Each row of a before or after table is a point. The points were changed in one or more steps. Then noise was added and the rows were shuffled. The steps act on columns, c1 being the first. What was done? A step turns or swaps two columns, mirrors them in a line or flattens them onto one, adds a multiple of one to another, or multiplies or shifts one. Angles are multiples of 10 degrees, from the lower column toward the higher: turns from -170 to 170, lines from 10 to 170 but not 90. Use the fewest steps. Two steps may share a column if one is a turn and the other turns, adds or multiplies; they go together, in the order done. Otherwise the lowest column goes first.

Before:
[[-0.08  0.44  0.12]
 [-0.06 -0.21  0.18]
 [ 0.12 -0.14  0.04]
 [ 0.08 -0.17 -0.05]
 [-0.05  0.06  0.10]
 [ 0.09 -0.12 -0.06]
 [ 0.04 -0.20 -0.04]
 [ 0.14 -0.21  0.10]
 [ 0.15 -0.15  0.02]
 [ 0.07 -0.17 -0.04]
 [ 0.04 -0.05 -0.03]
 [-0.35 -0.20  0.36]]
After (12 x 3):
[[ 0.17 -0.63 -0.06]
 [ 0.02 -0.45  0.15]
 [ 0.04 -0.42  0.12]
 [-0.06 -0.37  0.09]
 [-0.05 -0.16  0.04]
 [ 0.09  0.18 -0.05]
 [-0.05 -0.60  0.03]
 [-0.05 -0.52  0.08]
 [-0.04 -0.52  0.08]
 [ 0.10 -0.63  0.14]
 [ 0.35 -0.60 -0.35]
 [ 0.12  1.32 -0.08]]
Steps: swap c1 and c3; multiply c2 by 3

Before:
[[ 0.15 -0.20  0.22  0.28 -0.19 -0.56  0.01  0.38]
 [ 0.14  0.10  0.47  0.29 -0.10  0.66  0.07 -0.05]
 [ 0.21 -0.29  0.17  0.46  0.11  0.44  0.39  0.08]
 [ 0.48 -0.33  0.20 -0.27 -0.15  0.25 -0.24 -0.42]
 [ 0.07 -0.04 -0.08  0.14 -0.17 -0.59  0.32  0.07]
 [ 0.21 -0.18  0.21 -0.25  0.09  0.08 -0.30 -0.45]
 [ 0.30  0.16  0.18  0.59 -0.12  0.59  0.18 -0.20]
 [ 0.20  0.05 -0.11 -0.12  0.11 -0.46  0.09  0.41]
 [ 0.27 -0.15 -0.22  0.05 -0.33 -0.28 -0.07  0.32]
 [-0.01 -0.08  0.26  0.12 -0.27  0.44  0.36  0.01]
 [-0.15 -0.24 -0.26  0.04 -0.09 -0.50 -0.24  0.20]]
After, 11 rows:
[[ 0.09 -0.25  0.41 -0.17 -0.11 -0.68  0.12 -0.08]
 [ 0.20 -0.19  0.12 -0.49 -0.14 -0.68  0.24 -0.26]
 [ 0.00  0.11  0.26 -0.37 -0.17  0.50  0.24  0.31]
 [-0.09  0.21  0.26 -0.37  0.09 -0.50  0.43 -0.14]
 [ 0.46  0.11  0.27  0.26  0.10 -0.05 -0.23 -0.23]
 [-0.04 -0.01 -0.12  0.04  0.11  0.49  0.36  0.29]
 [ 0.13  0.21 -0.16 -0.08 -0.34  0.28  0.25  0.33]
 [-0.13  0.07 -0.07 -0.24 -0.16  0.57  0.28 -0.08]
 [-0.04  0.33 -0.15 -0.13 -0.09  0.50 -0.19  0.28]
 [ 0.64  0.26  0.30  0.31 -0.15 -0.19 -0.02 -0.23]
 [-0.20 -0.01  0.27 -0.04 -0.27 -0.44  0.24 -0.19]]
Steps: turn c7 and c8 by -30 degrees; turn c1 and c7 by 40 degrees; mirror c2 and c3 in the line at 100 degrees; turn c4 and c6 by -170 degrees

Before:
[[ 0.01 -0.15 -0.26 -0.41  0.50  0.47 -0.27  0.46  0.08  0.22 -0.19  0.12]
 [ 0.54  0.46 -0.06  0.05  0.29  0.21 -0.20 -0.37 -0.32 -0.04  0.25 -0.34]
 [ 0.15  0.05  0.13 -0.32  0.18 -0.21 -0.21  0.44  0.10 -0.38  0.30  0.22]
 [-0.20  0.10 -0.41 -0.11 -0.26  0.04  0.50 -0.18  0.24  0.01 -0.42  0.01]
 [ 0.34 -0.37 -0.24 -0.04  0.22  0.32  0.25  0.16 -0.02  0.20  0.36  0.22]
 [-0.31  0.22  0.02 -0.40 -0.19 -0.10  0.03  0.06 -0.07  0.16 -0.09  0.12]
 [-0.29  0.27  0.26 -0.03  0.09 -0.29  0.14  0.06  0.16 -0.17  0.26 -0.09]
 [ 0.03  0.13 -0.42  0.23  0.23  0.40  0.30 -0.29 -0.38 -0.42 -0.32  0.11]
 [ 0.33  0.06 -0.24  0.38  0.20 -0.34  0.05 -0.05  0.02 -0.18  0.11  0.35]
 [-0.27 -0.01 -0.03 -0.23  0.06 -0.31 -0.30 -0.03  0.12 -0.26  0.04 -0.12]
 [-0.05  0.16 -0.25  0.25 -0.05  0.29  0.15  0.21 -0.28 -0.18  0.32 -0.42]]
After (11 x 12):
[[-0.28 -0.03  0.37 -0.17  0.06 -0.32 -0.62 -0.03  0.13  0.01  0.55 -0.07]
 [ 0.52  0.41 -0.89 -0.11  0.26  0.21 -0.16 -0.37 -0.33  0.13  0.77 -0.33]
 [-0.28  0.27  0.69  0.06  0.14 -0.30 -0.19  0.09  0.20 -0.31  0.74 -0.06]
 [ 0.04 -0.15 -0.26 -0.35  0.50  0.46  0.24  0.48  0.06  0.44  0.36  0.13]
 [-0.19  0.06 -0.13 -0.01 -0.26  0.00  0.27 -0.18  0.21 -0.41  0.08  0.01]
 [-0.30  0.22  0.47 -0.44 -0.18 -0.12  0.30  0.04 -0.09  0.14  0.40  0.14]
 [ 0.01  0.13 -0.47  0.01  0.25  0.39 -0.56 -0.30 -0.40 -0.68  0.21  0.12]
 [ 0.13  0.07 -0.13 -0.26  0.17 -0.21 -0.75  0.44  0.09 -0.19  0.81  0.25]
 [ 0.35 -0.38 -0.74 -0.03  0.21  0.35  0.51  0.16  0.02 -0.05  0.86  0.22]
 [-0.07  0.17 -0.19  0.12 -0.01  0.29 -0.25  0.21 -0.28 -0.32  0.80 -0.41]
 [ 0.33  0.08 -0.76  0.40  0.21 -0.37 -0.29 -0.04  0.02 -0.20  0.61  0.36]]
Steps: add -1.5 times c1 to c3; add 0.5 times c9 to c4; multiply c10 by 2; turn c7 and c10 by -60 degrees; shift c11 by 0.50

Before:
[[ 0.40  0.00  0.07 -0.07 -0.43  0.03  0.27  0.16  0.22 -0.06 -0.33 -0.20
   0.01  0.18  0.25  0.11  0.05 -0.30 -0.39  0.10]
 [ 0.00 -0.26 -0.28 -0.05 -0.08 -0.20 -0.47 -0.51  0.06 -0.07  0.10  0.27
   0.39 -0.35  0.09 -0.35  0.38 -0.12  0.23 -0.28]
 [-0.03  0.03  0.49  0.31 -0.07  0.00 -0.11  0.35  0.10  0.11  0.13 -0.08
   0.18  0.41  0.41  0.01 -0.07 -0.31 -0.36  0.27]
 [ 0.18 -0.26 -0.41 -0.35  0.41 -0.55 -0.11 -0.43  0.07 -0.24  0.44  0.28
   0.40 -0.20 -0.15 -0.21  0.43  0.39  0.00 -0.33]
 [-0.10  0.19 -0.66 -0.09  0.12  0.16 -0.14 -0.10  0.21  0.00  0.44  0.22
   0.01  0.30 -0.30 -0.78 -0.48  0.11  0.03  0.52]
 [ 0.12  0.18 -0.56 -0.33  0.29 -0.43 -0.34 -0.39  0.06 -0.05  0.48  0.00
   0.35 -0.64  0.37 -0.38  0.18  0.20  0.17 -0.15]
 [ 0.30 -0.49  0.05  0.15 -0.54 -0.03 -0.18  0.44 -0.05 -0.05  0.07 -0.12
   0.10  0.02  0.31  0.21 -0.17 -0.09 -0.57  0.07]
 [-0.09  0.06  0.13  0.15 -0.51 -0.28 -0.06  0.22  0.08  0.25 -0.19  0.12
   0.10  0.01  0.14  0.25  0.04  0.07 -0.38  0.39]
 [ 0.48  0.05  0.30  0.06 -0.29  0.00 -0.19  0.30 -0.13 -0.11  0.02  0.23
  -0.16  0.14  0.09  0.47 -0.19 -0.21 -0.11  0.16]
 [-0.42  0.30 -0.37 -0.28  0.20  0.19 -0.08 -0.40 -0.33 -0.29  0.40 -0.11
   0.23  0.11 -0.45 -0.60 -0.56  0.03 -0.14  0.52]
 [ 0.06  0.10  0.01  0.15 -0.38 -0.18 -0.30  0.58 -0.09 -0.20 -0.15 -0.36
  -0.09  0.52 -0.01  0.14 -0.08 -0.13 -0.15  0.18]
 [ 0.33 -0.18 -0.12 -0.31  0.16 -0.62 -0.25 -0.21 -0.09  0.11  0.05  0.09
   0.37 -0.26 -0.09 -0.54 -0.15  0.06  0.09 -0.10]
 [-0.13  0.11 -0.35 -0.16 -0.19 -0.12  0.11 -0.24 -0.43  0.02  0.48  0.04
  -0.26  0.39 -0.03 -0.63 -0.22 -0.05 -0.06  0.40]]
After (13 x 20):
[[-0.09  0.25 -0.05  0.12 -0.01 -0.57 -0.06  0.04  0.08  0.05 -0.18  0.18
   0.08  0.13  0.27  0.25  0.04  0.07  0.46  0.38]
 [-0.10  0.38 -0.53 -0.19 -0.08  0.18 -0.14  0.18  0.20 -0.02  0.44 -0.46
   0.00  0.14 -0.28 -0.78 -0.47  0.11 -0.02  0.52]
 [ 0.48  0.25 -0.05  0.07 -0.14 -0.25 -0.19  0.11 -0.12  0.16  0.01  0.37
  -0.16  0.15  0.28  0.47 -0.19 -0.22  0.02  0.17]
 [-0.01 -0.07 -0.37  0.57  0.14 -0.16 -0.47 -0.41  0.06 -0.09  0.10 -0.10
   0.39 -0.25 -0.32 -0.35  0.38 -0.11 -0.23 -0.27]
 [ 0.32  0.03 -0.14  0.17  0.62 -0.18 -0.26 -0.07 -0.11 -0.14  0.05 -0.06
   0.36 -0.40 -0.22 -0.54 -0.16  0.06  0.01 -0.11]
 [ 0.12  0.38 -0.28  0.51  0.52  0.04 -0.34 -0.54  0.06 -0.08  0.48 -0.48
   0.35 -0.66 -0.06 -0.39  0.17  0.21 -0.16 -0.16]
 [ 0.31 -0.30  0.12  0.22 -0.25 -0.48 -0.18  0.04 -0.04  0.41  0.07  0.00
   0.10  0.12  0.53  0.21 -0.17 -0.08  0.41  0.06]
 [ 0.40  0.20  0.21 -0.37 -0.24 -0.36  0.28 -0.10  0.22  0.30 -0.33 -0.03
   0.00  0.05  0.28  0.12  0.04 -0.29  0.26  0.10]
 [-0.02  0.23  0.31 -0.03 -0.03 -0.05 -0.11 -0.09  0.09  0.15  0.13  0.39
   0.19  0.51  0.53  0.01 -0.07 -0.30  0.34  0.28]
 [-0.12  0.30 -0.20 -0.47  0.01 -0.22  0.12 -0.13 -0.43  0.02  0.49 -0.29
  -0.25  0.14 -0.20 -0.63 -0.22 -0.05  0.06  0.39]
 [ 0.06  0.30  0.32 -0.09 -0.04 -0.43 -0.31  0.39 -0.08  0.25 -0.14 -0.16
  -0.09  0.44  0.44  0.14 -0.08 -0.13 -0.01  0.17]
 [ 0.19 -0.05 -0.44  0.01  0.68  0.08 -0.11 -0.16  0.07  0.18  0.44 -0.20
   0.40 -0.40 -0.43 -0.21  0.44  0.38 -0.15 -0.34]
 [-0.42  0.50 -0.08 -0.20 -0.07  0.27 -0.08  0.08 -0.33  0.31  0.40 -0.36
   0.23 -0.14 -0.60 -0.60 -0.55  0.02 -0.08  0.53]]
Steps: shift c2 by 0.20; turn c3 and c12 by 60 degrees; turn c4 and c14 by 50 degrees; add -0.7 times c7 to c4; turn c5 and c6 by 60 degrees; turn c8 and c15 by 50 degrees; turn c10 and c19 by 140 degrees
